Each row is a point. To make a cloud, some directions were put in groups of two or more. Within a group, all points are equally far from the middle, so they leave a hole (a ring in 2 directions, a hollow ball in 3). The other directions are filled evenly. Then the cloud was stretched, turned, moved and blurred a little. Count the holes, and give their numbers of directions, smallest first.
In the rows, 128 means zero.

Cloud, 14 rows:
[[129  88]
 [156 115]
 [ 92 157]
 [161  86]
 [ 99 187]
 [149 189]
 [103 173]
 [160 129]
 [170 117]
 [116 181]
 [152  87]
 [103 152]
 [ 93  93]
 [ 75 122]]
Holes: 0

Cloud, 20 rows:
[[207 199 133]
 [100 134 154]
 [ 61  82 123]
 [142 143  89]
 [148 115 178]
 [155 213 118]
 [ 79 129 117]
 [142 162 111]
 [112  85 158]
 [ 98 170 135]
 [168 123 175]
 [154 179  98]
 [102 158 135]
 [ 83  77 132]
 [186 153 130]
 [ 69 134 133]
 [124 116  88]
 [141 102 118]
 [118 137 122]
 [151 180 163]]
Holes: 0

Cloud:
[[171  63  76 117]
 [ 84 156 133 121]
 [ 89 113 130 133]
 [114 158 193  85]
 [142  91  94 158]
 [187 111 126 119]
 [170  63 124 106]
 [179  67  86 133]
 [153  74  81  94]
 [184 120 132 108]
 [102 104 127 148]
 [152 116 173  90]
 [121 159 180 143]
 [105 171 196 123]
 [ 83 120 137 112]
 [182 128 130 108]
 [137 147 172  75]
 [110 156 203 104]
 [ 79 171 153 109]
 [103 188 169 125]
 [150 139 163  77]
 [132  67 121  97]
 [152 105 129 162]
 [146 135  76 111]
 [183  64  95 126]
 [112  78 139 107]
 [ 93 184 188 110]
 [130 112 150 160]
 [181 115 125 138]]
Holes: 2 (2, 2)

Cloud, 54 rows:
[[147 103  60 114  82 117]
 [181 160  97 120 111 122]
 [ 89  74  85 146  67  75]
 [117 151  62 155  97 122]
 [183  96 106 163 154 152]
 [177 104  74 117 142 117]
 [ 59  76 119 113 135 140]
 [103 121 104  90  49  84]
 [ 64  91 139  89 101 158]
 [179 160 134 138 110 124]
 [117  91 172 166 139 155]
 [ 60  83 136 106 100 157]
 [105 121 154 103 141  84]
 [102  95 105  65  78  82]
 [188 134  99 151 124 152]
 [149 122 111 184 142 166]
 [130 128  75  79 162 130]
 [ 56 149  85 137 123 116]
 [107  76 150  61 117 147]
 [ 98  64 162 133 149 136]
 [ 45 135 142 141 110 131]
 [ 74  92 160 132  99 156]
 [ 65 135 112 177 112 143]
 [106  60  90 148 118  81]
 [103  74 157 100 142 100]
 [163 106 105  91 184 172]
 [ 92 136 153  58 116 154]
 [ 90 128 162 128  76 152]
 [ 86 121  88 119 100 180]
 [118 127 122  77 104 192]
 [183  87 122 145 180 132]
 [153 128 152  99 151  91]
 [133  66 169 100 116 144]
 [147  90  90 139 139 179]
 [ 65 103 129 131 160 134]
 [ 97 128  89 112 133 185]
 [ 54  85 121  99 131 111]
 [116 123 135 139 195 163]
 [127  71 141 123  78  89]
 [124  82  86 138 123 174]
 [164 127 143 118  87 104]
 [108 178 141  69 104 153]
 [ 71  66 122 127 141 144]
 [ 81  51 131  91 117 115]
 [166 103 152 125 203 156]
 [ 62 110 116 123  63 156]
 [123 115 152 135  63 130]
 [111 176 156 127 131 105]
 [138 179 162 125 113 160]
 [126  54 110 169 135 111]
 [120  71 137  94  94  81]
 [167 100 111  61 106 111]
 [105 155 111  97  60 158]
 [123 156 167  76 135 175]]
Holes: 2 (3, 3)
